Every row gives one point. The points of each table are mixes of a few directions, plus a little noise. How many directions does each table use, and how many do they share? Where both have some left over, give the other angles between the two spaces (their principal angles), to ten degrees, smallest first.

First (7 x 2)
[[  4.7 -14.6]
 [ -5.8  18.5]
 [  0.8  -1.2]
 [  5.0 -15.1]
 [  4.9 -16.1]
 [  5.5 -17.8]
 [-14.4  47.3]]
Second (4 x 2)
[[  6.8 -21.6]
 [-11.2  35.9]
 [ -0.3   0.3]
 [  4.8 -15.2]]
Directions: first 1, second 1, shared 1

First (6 x 3)
[[  1.3 -26.2   3.3]
 [  3.4   7.0 -10.1]
 [ -6.7  17.4  11.4]
 [ 18.6 -19.5 -37.7]
 [ -2.3  -0.9   5.0]
 [-14.8  22.2  28.1]]
Second (7 x 3)
[[ 31.4   4.9   8.0]
 [-50.9  -8.1 -13.0]
 [ 11.2   1.8   3.0]
 [-28.1  -4.4  -7.3]
 [ 10.4   1.7   2.6]
 [ -1.8  -0.4  -0.5]
 [ 27.6   4.4   7.1]]
Directions: first 2, second 1, shared 0; angles 80

First (5 x 3)
[[-19.9   4.3  -0.2]
 [ 17.1  26.4  10.2]
 [ -7.1 -38.4 -12.8]
 [-17.0   1.7  -0.3]
 [ 25.7   5.8   4.0]]
Second (4 x 3)
[[ 20.5  23.8   9.1]
 [  1.7   2.2   1.0]
 [-28.9 -33.6 -13.2]
 [  6.7   7.6   3.0]]
Directions: first 2, second 1, shared 1

First (8 x 4)
[[ -2.2  -6.7   2.6   3.2]
 [-24.7   5.1 -15.9  24.3]
 [ 20.3  31.9  -8.0 -24.6]
 [  6.7  -6.5   7.3  -5.9]
 [-21.3   1.2 -11.8  21.3]
 [ -7.8 -23.1   9.6  10.9]
 [ 28.3  23.7   0.8 -31.6]
 [  0.9 -25.4  15.4   2.4]]
Second (8 x 4)
[[ -3.7  -2.9  -7.6 -10.3]
 [  6.3   4.4   7.3  -6.1]
 [ 25.1  -6.9  -1.8  -4.6]
 [ -8.9   7.8   1.8 -22.8]
 [-27.9 -26.8 -42.6  12.4]
 [ -7.2   4.5  14.6  41.9]
 [  1.4  16.3  25.9  11.3]
 [ 14.6   1.2   1.2 -21.1]]
Directions: first 2, second 3, shared 1; angles 70

First (8 x 6)
[[-25.4   6.7  -4.4  49.8   0.2  -7.8]
 [ -6.7   2.1  -1.8  13.8   1.0  -1.6]
 [  9.4  -2.9   1.1 -16.5   0.3   2.8]
 [ -0.5  -0.1  -0.6   0.9  -0.2  -0.3]
 [  0.4   0.1   0.9  -1.6  -0.9  -0.4]
 [ 30.6  -6.9   5.7 -58.5  -0.5   9.5]
 [ 19.3  -5.3   3.5 -37.0  -0.8   5.1]
 [-25.4   6.7  -4.7  49.3   0.6  -7.3]]
Second (8 x 6)
[[  6.0   8.0 -23.1  38.4  -8.1  36.4]
 [ 20.2 -40.1  19.0 -29.2   6.0  14.9]
 [ 16.6  24.6  -1.9  -6.7  17.9   4.8]
 [ -7.9  12.2   7.4 -14.5   5.3 -26.2]
 [-21.3  -2.5   5.2  -2.9  -9.3 -27.4]
 [  2.7  28.5  -5.0   1.3   9.9  -7.2]
 [-15.7 -26.7   4.0   4.2 -17.2  -5.1]
 [  0.0  -4.2  -4.6   9.4  -4.7  10.0]]
Directions: first 1, second 3, shared 0; angles 30

First (10 x 8)
[[ -2.8 -18.2   2.3 -10.2  22.6 -12.1   1.4  -9.5]
 [ -4.2 -25.1   2.9 -14.3  30.5 -17.6   1.9 -13.4]
 [  4.5  29.4  -3.5  16.3 -36.2  20.3  -2.3  16.4]
 [  4.4  34.0  -3.7  18.9 -41.1  23.2  -2.0  17.4]
 [ -6.3 -43.0   4.8 -23.8  53.0 -29.8   3.2 -23.3]
 [ -0.1  -2.0   0.3  -1.6   2.8  -1.2   0.6  -1.0]
 [  1.8  11.2  -1.2   6.8 -14.0   8.9  -1.5   6.4]
 [  3.6  23.6  -1.8  13.3 -29.7  16.6  -2.0  12.3]
 [  1.5  11.5  -1.6   7.1 -14.5   8.3  -1.1   5.8]
 [ -3.1 -22.9   2.1 -12.6  27.8 -15.3   1.4 -12.1]]
Second (9 x 8)
[[ -0.6  18.0   3.6  -9.2  28.7  10.2 -11.8  15.0]
 [-12.9  38.7   1.8  -8.9  26.4   8.5 -21.2   8.9]
 [  7.5 -17.6  11.3   8.4   8.2  21.8   9.4   3.7]
 [ 19.1 -25.4   3.6  -4.7  14.4   5.1   9.9  15.5]
 [  8.7 -28.8   8.1  12.7  -8.9  13.6  16.4  -4.5]
 [-10.2   7.5 -14.4  -0.1 -33.0 -29.9  -1.6 -18.2]
 [-16.3  23.0  -6.5   1.3 -14.9 -11.4  -9.5 -13.4]
 [ 22.1 -46.6   7.7   7.7  -2.7  10.8  23.2   5.3]
 [-17.5  31.2 -15.2  -7.2 -18.2 -28.8 -14.8 -12.4]]
Directions: first 1, second 3, shared 0; angles 60

First (10 x 9)
[[-10.9   3.6  -0.1  -7.9  11.0  24.8   7.1  -7.1   5.5]
 [  5.8  27.5   5.1 -17.2  25.8   7.1  11.0   7.8  15.3]
 [ -4.2  12.8  -6.3  -7.6  10.3  14.1  -2.0   5.9   7.0]
 [ -4.4   1.9 -18.9  21.4 -15.2  -0.6  -5.9  10.0 -18.5]
 [  8.9  -4.5  16.8   5.1   2.6 -15.1  19.9  -9.3  -4.3]
 [  8.3  -8.8  10.0  11.4  -6.6 -19.0  11.5  -5.8  -9.6]
 [ -0.3 -33.6   9.7   5.4 -21.0 -13.7  -9.6 -15.5  -6.2]
 [  5.5  35.1   1.7 -12.3  27.6   9.8  18.2  10.8  12.8]
 [ -9.8 -19.3 -32.3 -16.9 -29.9  -1.2 -81.6  19.4  12.9]
 [  1.0 -13.4  13.7  18.4  -4.8  -6.9  29.8 -17.3 -16.3]]
Second (10 x 9)
[[ -0.5  16.1 -15.2 -14.4   4.0   5.4 -27.6  18.4  13.8]
 [  0.4 -17.1  16.0  15.5  -4.4  -6.3  29.3 -19.0 -14.3]
 [ -0.3   3.4  -2.9  -2.7   1.0   0.9  -6.1   3.5   3.2]
 [ -1.9  30.9 -30.0 -29.5   7.9  10.4 -54.0  35.7  26.7]
 [ -0.5  11.3 -10.8 -10.9   2.6   4.0 -20.0  13.1   9.7]
 [ -0.8  15.5 -15.1 -14.4   3.7   5.9 -26.8  17.8  13.6]
 [ -0.5   0.6  -0.7  -0.7   0.2   0.2  -1.2   0.4   0.8]
 [  0.9 -20.3  20.5  19.6  -5.2  -7.2  37.2 -24.1 -18.1]
 [  0.8 -17.3  16.7  16.2  -4.3  -6.0  30.3 -19.9 -14.5]
 [  1.2 -22.2  21.5  20.7  -5.8  -7.7  39.1 -25.5 -18.6]]
Directions: first 4, second 1, shared 1

First (11 x 11)
[[-32.2  -2.3   4.6  -6.1  34.5  16.1   5.5 -23.8   3.8 -13.3  10.4]
 [-35.7  -8.9   7.1  -5.5  34.6  19.5   7.3 -22.1  20.8 -11.3   2.3]
 [-17.5  -9.4   4.7  -1.7  13.7  11.0   4.3  -7.4  24.4  -2.1  -7.2]
 [  3.6   1.7  -0.7   0.5  -3.0  -2.1  -1.0   1.6  -4.6   0.3   0.9]
 [ 27.1  -1.0  -2.9   5.7 -31.4 -11.9  -3.9  22.7   6.5  13.5 -14.2]
 [ 18.9  -3.3  -1.4   4.4 -23.8  -7.7  -2.3  17.3  11.4  10.7 -13.9]
 [ 19.3   4.4  -3.7   3.1 -19.2 -10.5  -4.2  12.6  -9.8   6.5  -1.9]
 [ 53.4   9.2  -9.1   8.8 -54.1 -27.4 -10.0  36.1 -19.4  19.3  -9.8]
 [ 17.5  14.3  -6.4   0.4 -10.5 -12.5  -5.4   3.5 -38.4  -0.9  15.2]
 [-11.2   6.8  -0.4  -3.7  17.5   3.1   0.8 -14.2 -19.9  -9.5  16.0]
 [-42.9 -11.0   8.2  -6.1  41.4  23.0   8.5 -26.9  25.7 -13.2   2.2]]
Second (11 x 11)
[[-29.3 -38.4  13.5  -1.9  13.4  29.7  -2.8  -0.2  43.4 -11.2 -14.0]
 [ 14.9  28.1  -8.3   2.0  -5.0 -21.0  12.0  -3.9   0.9  17.4  -5.9]
 [ 12.8  35.8  -9.6   1.1   1.8 -22.7  13.6 -10.8  -6.7  15.5  -0.8]
 [ 10.0  38.5 -10.9  -0.5   8.0 -21.7  10.2 -15.5 -30.0   7.7  14.1]
 [ 21.8  11.8  -6.1   2.8 -17.7 -14.7  -2.1   9.8 -15.7   7.8   0.7]
 [ 18.9  42.8 -12.3   1.5  -1.6 -28.4  13.8  -9.9 -14.5  18.2   1.8]
 [-28.2 -42.2  13.6  -3.6  13.1  33.3 -14.1   2.2   7.3 -24.4   5.3]
 [  9.2 -12.5   2.2   1.6 -15.6   2.5  -9.2  14.8  -5.6  -2.9  -0.8]
 [ 17.3 -15.4   1.2   2.7 -25.1   1.0 -14.9  21.9 -17.1  -4.2   2.2]
 [-15.7 -16.0   6.0  -2.1  10.2  14.9  -4.5  -3.1   2.0 -11.7   4.3]
 [-31.4 -31.7  11.9  -3.0  19.0  27.8  -1.4  -5.7  35.0 -12.6  -8.1]]
Directions: first 2, second 3, shared 2

First (8 x 12)
[[-24.6   1.5   0.5  -4.6   9.5 -14.5  11.2   8.1 -36.9  11.0  -7.9  -0.9]
 [  2.9  10.8  -3.0   1.6  10.5  -5.7   4.8 -13.1  16.1   6.8   4.7 -11.4]
 [-18.3  -2.0   8.5 -15.5   9.4 -15.7   4.3 -11.8 -10.1  28.3 -11.1 -12.8]
 [  1.0 -24.0  17.7  -9.3  -0.6  11.4  -3.0 -17.1  26.7  -0.6 -13.3  -3.4]
 [  4.7  -2.3  -9.8 -20.3   8.4  11.1  -2.4   4.8  -4.3  14.1 -13.0  -7.8]
 [ 10.1  -3.6 -14.5  30.9   8.7  27.8  15.8  21.7   0.1 -61.5   6.9  19.6]
 [  6.6  -5.3   7.1   9.1 -20.1  -6.1 -25.3 -16.5  14.7  39.3  -7.2 -17.7]
 [ 17.2  24.9  -6.8   7.9 -25.7  -8.7  -6.4  24.4  -5.5 -37.6  39.8  34.4]]
Second (9 x 12)
[[ -1.6   1.0  -5.8   0.0  -2.7  -5.0   3.2   0.1   5.4   1.6  -7.3   6.3]
 [ -0.4  -0.7   1.8   0.1   1.5   0.4  -0.8  -0.2  -1.4  -0.3   2.1  -1.7]
 [ 11.1  -4.5  42.5  -4.6  17.2  30.4 -19.9  -5.2 -33.8  -9.6  50.3 -46.6]
 [-12.4   5.8 -50.1   4.5 -20.3 -36.3  23.6   6.0  39.1  11.8 -58.8  54.6]
 [  0.6   0.1  -0.3  -0.7  -0.5  -0.7   0.4  -0.6   0.7   0.1   0.1   0.8]
 [ -2.7   2.1  -9.2   0.7  -3.7  -7.3   4.1   0.6   7.9   2.4 -11.9  10.7]
 [  1.4  -0.9   4.5  -0.5   0.7   3.4  -2.1   0.3  -2.8  -0.8   3.9  -4.4]
 [ -3.4   1.3 -14.6   0.5  -5.7 -10.8   7.5   1.9  10.9   2.7 -17.3  15.7]
 [  8.6  -3.7  32.3  -3.0  13.3  22.8 -14.7  -3.5 -25.3  -7.7  38.0 -35.2]]
Directions: first 6, second 1, shared 0; angles 90

First (9 x 12)
[[-16.5  19.8   6.0  -0.3   0.2  28.2   7.5  -4.7   6.0 -39.0   5.3 -22.6]
 [ 31.3 -18.3   9.8  16.5 -14.8 -23.5   3.0  30.0 -10.4   6.3   4.9   2.6]
 [-14.9   5.3  -9.4 -11.4  10.4   4.7  -6.8 -18.8   5.7  12.8  -5.2   7.5]
 [ -3.5  16.7  15.1   9.7  -9.8  25.5  13.0  11.9   2.0 -53.0  10.2 -30.9]
 [-30.8  20.1  -9.2 -16.6  14.4  25.1  -4.4 -29.8  10.6  -7.7  -5.5  -3.5]
 [  4.0   6.7  12.2  10.0  -9.8  12.2  10.4  14.1  -1.4 -31.8   7.7 -18.6]
 [ 20.2 -19.2  -1.8   3.8  -3.7 -29.2  -5.5  10.1  -6.6  32.6  -1.7  18.5]
 [ 12.7 -17.0  -6.2  -1.3   1.4 -23.4  -7.1   1.5  -4.6  35.6  -4.3  21.2]
 [ -1.0 -12.7 -14.6 -10.6   9.6 -19.3 -12.2 -15.1   0.5  45.2  -9.2  26.0]]
Second (10 x 12)
[[ -6.5   6.1   1.0  -0.9   1.0   8.8   1.8  -3.1   2.0 -10.5   0.7  -6.0]
 [ -0.1   0.2   0.3  -0.1  -0.2   0.5   0.2   0.5   0.1  -0.9   0.2  -0.7]
 [ 11.7 -12.1  -2.4   1.2  -0.9 -17.6  -3.5   4.8  -3.7  21.7  -2.2  12.7]
 [ 25.1  -3.2  22.3  22.9 -21.2   1.2  14.5  37.8  -8.3 -39.1  13.3 -24.2]
 [ -8.6  12.8   6.4   2.6  -2.5  19.4   6.4   0.9   2.8 -31.1   4.4 -18.1]
 [-20.8  15.5  -3.4  -8.5   7.4  20.4   0.2 -16.7   6.9 -14.6  -1.6  -8.1]
 [-30.2  20.3  -7.5 -14.1  12.3  25.5  -1.9 -26.7   9.7 -13.3  -4.0  -6.9]
 [ 47.4 -34.6   7.9  19.1 -17.0 -45.7   0.1  38.2 -15.4  32.7   3.5  17.6]
 [ 16.2 -19.9  -6.6   0.0   0.4 -28.5  -7.2   4.2  -5.4  40.4  -5.0  23.5]
 [-35.0  15.3 -17.9 -22.6  20.7  16.1  -9.9 -39.8  11.3  14.4 -10.5   9.4]]
Directions: first 2, second 2, shared 2

First (10 x 14)
[[-77.0 -50.7 -10.8 -62.4  36.3 -18.6  57.6 -35.3  30.9  22.7 -38.0   8.5
  -38.6   4.7]
 [-10.1  -6.7  -1.4  -8.4   5.0  -2.5   8.2  -4.7   4.4   3.0  -4.8   0.9
   -5.4   0.1]
 [ 16.3  10.5   2.6  13.2  -7.9   4.0 -12.3   7.5  -6.7  -4.7   7.9  -1.7
    8.7  -1.2]
 [ 34.2  22.7   5.0  28.3 -15.9   8.6 -25.9  15.8 -13.5 -10.1  17.5  -3.6
   17.5  -2.0]
 [-15.9 -10.5  -1.7 -13.1   7.3  -3.9  12.4  -7.1   6.3   4.9  -8.0   1.5
   -8.3   1.2]
 [ 16.9  11.4   2.0  14.2  -8.5   4.0 -13.1   8.1  -7.3  -4.9   8.4  -1.8
    8.6  -1.1]
 [  3.1   2.0   0.2   2.6  -1.3   0.7  -2.2   1.2  -0.9  -0.9   1.4  -0.2
    1.5   0.1]
 [ 41.3  27.3   5.3  33.4 -19.3  10.3 -31.0  18.7 -17.3 -12.3  20.6  -4.4
   21.2  -2.6]
 [-14.3  -9.2  -1.9 -11.7   6.6  -3.4  10.4  -6.3   5.5   4.2  -6.9   1.7
   -7.3   0.9]
 [  4.8   3.2   0.6   4.3  -2.7   1.3  -3.5   2.0  -2.2  -1.3   2.4  -0.9
    2.5  -0.4]]
Second (8 x 14)
[[ 36.3 -11.2  33.2  28.1 -25.9  -0.4  -6.6  12.5  20.6  -6.1  -8.9  -6.8
    1.9 -34.5]
 [-41.0  23.4  -9.3 -21.2  17.9   2.7 -22.3 -18.3 -26.0   2.2 -15.8  20.2
    6.3   3.6]
 [-10.5   8.3  -6.3 -14.6   7.1   3.0 -10.8  -8.7 -33.6  17.2  -5.1 -12.4
   12.0  12.8]
 [ 18.5 -23.8  10.6  33.2 -16.2 -12.3  12.4  13.6  12.4  -2.2  14.0   4.2
  -10.0   6.8]
 [-18.1  15.5 -37.9 -35.7   7.0 -22.1  11.1   2.7 -17.5 -14.4  -1.6  17.9
   -2.2  22.0]
 [  0.8   3.2 -17.9 -24.9  12.8   6.1  17.8   0.5   7.7   1.5   4.1 -14.9
   -2.2  12.6]
 [ 15.9 -26.8  33.3  29.8  -7.9   6.3   5.5   9.2  37.8   6.1  -5.6  -9.3
  -16.6 -13.6]
 [ -0.6  11.4  -3.7   7.5   5.3  17.9  -8.5 -13.7  -0.6  -3.8  17.3   2.2
   11.5  -8.9]]
Directions: first 1, second 6, shared 0; angles 30

First (8 x 18)
[[-29.6   6.1  14.2  -8.8 -29.8   1.3  29.3   1.5  17.9 -10.8 -10.4  -1.3
   21.9 -36.0   3.0 -19.4  43.9  47.1]
 [ 36.2  14.2 -30.4  -2.3  39.5  10.5 -40.1 -15.2 -20.8   4.7   8.8  13.1
  -14.3  33.8  -8.5  34.9 -51.9 -26.2]
 [  3.1 -13.5  14.1  17.2 -28.0  -7.6  29.6  19.2   4.6  -1.4   0.5  -4.8
   -7.2 -10.1  13.6 -12.5   7.1 -24.6]
 [-22.4  13.7  17.4 -15.5   7.1 -16.6  -3.7   2.3  -4.9 -12.8  48.0   7.5
   18.8 -10.6  -2.1  -1.7  35.2   3.9]
 [ 10.6  14.7 -16.4  -6.7  11.7   9.2 -12.1 -11.3  -4.1  -1.2  -4.7   8.3
    1.7   4.1  -4.7  14.4 -14.7   9.3]
 [ -9.6 -17.7   4.4   6.5  -9.5   3.1   6.9   1.5   9.6   8.3 -28.3 -13.7
   -6.2  -2.8  -0.5 -16.1   3.6  12.7]
 [  5.7 -21.9   1.3  10.7  11.7  -3.7 -14.0   1.3  -4.4  14.7  -8.5 -12.9
  -19.0  21.2  -5.0  -5.3 -19.4 -24.9]
 [  5.9   4.6  -5.5   1.4  -4.9   3.6   4.9  -1.3   2.3  -2.3  -8.3   2.6
   -1.1  -2.4   3.0   2.6  -3.9   3.3]]
Second (11 x 18)
[[  2.7 -12.9  -1.7  -5.7 -29.4   7.9   6.6 -12.2  10.0  -7.1 -29.2  16.8
  -18.4   1.3  19.7  -0.1  11.3  17.1]
 [ 15.6 -17.4  -6.3  -1.0 -21.3   7.5  -3.0 -13.8   8.9  -9.9 -39.4  13.0
  -16.3   8.3  15.5   0.3   9.1  -0.8]
 [  1.2  -8.1  -5.7   9.8  23.4   4.6  13.9 -15.6   6.2   3.0 -12.0 -29.1
   38.0 -11.6 -41.6  -8.5 -19.2 -12.9]
 [ -2.2 -19.5  -0.8  -4.2  -9.0   5.7   9.4 -24.6   7.1  -1.0 -15.3   2.7
   -1.9   3.2  -6.5  -0.7  -5.5   5.6]
 [-12.9   7.7   2.9   1.9  50.0 -12.5 -37.0  13.6 -18.9  22.6  36.7 -21.6
    1.3  19.3 -23.1   0.1 -19.8 -11.4]
 [ -1.3  43.7   8.1   0.0 -17.3  -9.1   0.8  51.5  -9.3  -6.4  34.8  17.7
  -11.6 -15.2  40.6   5.4  27.9  10.6]
 [  2.6   4.0  -5.5   8.7  17.5   2.6  -6.1   6.7   1.9   4.6 -16.2 -20.7
   16.6  -5.1 -17.0  -7.9  -4.8  -1.8]
 [-19.5  -3.8   5.1  -4.8  28.2  -7.0 -20.1  -3.9 -10.8  19.0  27.7 -10.6
   -5.2  15.7 -16.8   0.5 -16.9   5.0]
 [ 15.4 -32.3  -5.7   0.2   1.5   4.2  11.5 -41.7   5.8  -8.9 -13.9   0.4
   11.6   9.5 -22.5   3.8 -16.4 -31.9]
 [ -4.8   9.7   2.7  -0.2 -18.3   3.4  27.2   4.0   7.1  -6.5   1.8   3.2
   11.7 -21.1   4.3  -1.9   7.5  13.2]
 [  3.3  28.8   7.2  -4.8 -26.1  -7.5  -3.3  36.1  -8.0  -9.5  25.5  28.4
  -25.2  -3.8  46.8   9.0  27.5   7.1]]
Directions: first 4, second 5, shared 2; angles 50, 90

First (10 x 20)
[[  7.5  13.2  23.7  -2.9  12.4 -33.9   2.7 -13.5  28.0 -19.4   1.1  -8.6
  -15.0  -5.9  22.4 -11.6   5.2  14.7 -19.2 -26.3]
 [ -4.6 -14.1  -3.6   7.7  -9.7  21.8  -5.7   5.2  -2.2  -5.6  -9.9  10.1
   10.6   6.5 -27.5  17.2 -16.6  -6.5  26.6   6.3]
 [-15.2  -7.7 -16.1  -9.5  -0.5  39.6   0.2  15.0  -5.5  23.3   8.2  -5.2
   -0.4   5.4 -32.4   1.1 -15.5 -10.2  17.7  13.0]
 [ 17.9  15.9  -4.7 -21.2  12.6  -9.0   3.1  -3.9   9.4  -7.9   8.1 -17.7
  -17.7   2.5 -11.1 -35.5  15.9 -14.6   9.6  -9.9]
 [ -9.3  -3.7  -5.7   2.9 -10.2   3.8   0.8   4.1 -33.3  16.1   3.9  14.7
   15.4   6.2  22.4  12.5  11.1  -1.5 -25.5  28.4]
 [-11.8 -13.2  -2.6  12.2 -31.5  20.9  -3.3   2.2   5.7  -6.5 -15.8  21.9
   11.7  11.4  -0.6  17.2 -25.9  11.1  11.5   8.6]
 [-20.8  -6.3   3.1  18.4  -7.9  -3.9   1.9  -0.6   0.6  22.2  -0.2   5.4
    6.3 -12.4  33.5  24.3 -10.6  28.9 -33.8  -2.1]
 [ 26.6  11.8 -46.1 -14.0  -2.3   0.2   5.1  -0.5  -0.1  12.5  13.7 -33.5
  -20.7  -8.2 -18.0 -58.2  21.6 -19.3  21.9 -19.2]
 [-11.5  -5.8  43.6  -0.1   6.7   0.9  -6.5   0.5  -0.9 -29.5 -12.4  29.6
   15.7  19.5  -5.9  37.5 -12.2  -4.0   0.6  23.1]
 [ 22.6   9.1   6.2   8.9  26.5 -42.0   1.2 -11.2  -5.3  -6.7   3.3 -17.3
   -6.3 -23.3  13.5  -6.7  28.3  -3.9 -12.5 -24.8]]
Second (9 x 20)
[[  0.6  36.3  28.6 -14.8 -48.3  51.2 -26.5  22.8 -50.4 -18.4  12.4  24.7
  -13.5   9.9   5.4 -34.6  32.5  37.0  10.7 -34.6]
 [ 15.1  -1.7  15.9  -0.4 -12.6  23.4   5.1  10.6 -14.3  -1.4  -1.8 -22.4
  -19.9  17.6  -7.1  -8.6   5.1  -0.8  -8.9  -3.2]
 [  8.2   0.6  18.5 -17.2  13.8   4.4 -19.3 -16.1   0.2  20.4  -1.3  13.9
   16.0   6.4  -6.0  -6.1   4.6   6.5  18.7  -2.7]
 [ -0.5  -9.6   2.9  -6.1  11.6   1.1  -7.2  -8.4  14.8  -6.3   4.1  10.5
   -8.2  -6.8  -2.6   6.5  -2.2   7.3 -10.2   6.1]
 [-14.2   2.0 -14.6  -0.7 -10.7 -23.8   2.6   9.1 -10.4   0.1  -0.3   8.6
   11.6   6.9  12.3   4.1   1.0  -6.5  15.0 -12.4]
 [  1.5 -11.1  -8.0  -6.3  25.6  12.5  -6.8 -30.3  29.7  16.9   2.0  17.5
   28.1 -35.5   0.2   8.3  -2.9  11.9   9.1   0.9]
 [ -5.0  11.9 -22.6  32.4   9.8 -29.9  26.0   3.0  10.0   2.6 -10.5 -26.7
   11.1 -11.3  -2.4   3.9 -17.7 -27.4  -6.8  25.5]
 [ -1.1 -27.4 -34.4  17.2   4.3 -15.6  36.9   1.8  17.1   9.1  -8.1 -34.2
    7.7  -7.3   7.7  22.9 -15.8 -26.6  -4.4   1.2]
 [ -4.6  -1.5  13.7  -3.6   6.7 -23.6 -10.8   7.7   3.2 -23.1   3.5   7.8
  -33.1  20.1  -7.3   3.5  -4.7  -1.5 -22.6  18.7]]
Directions: first 6, second 6, shared 0; angles 40, 60, 60, 70, 80, 90
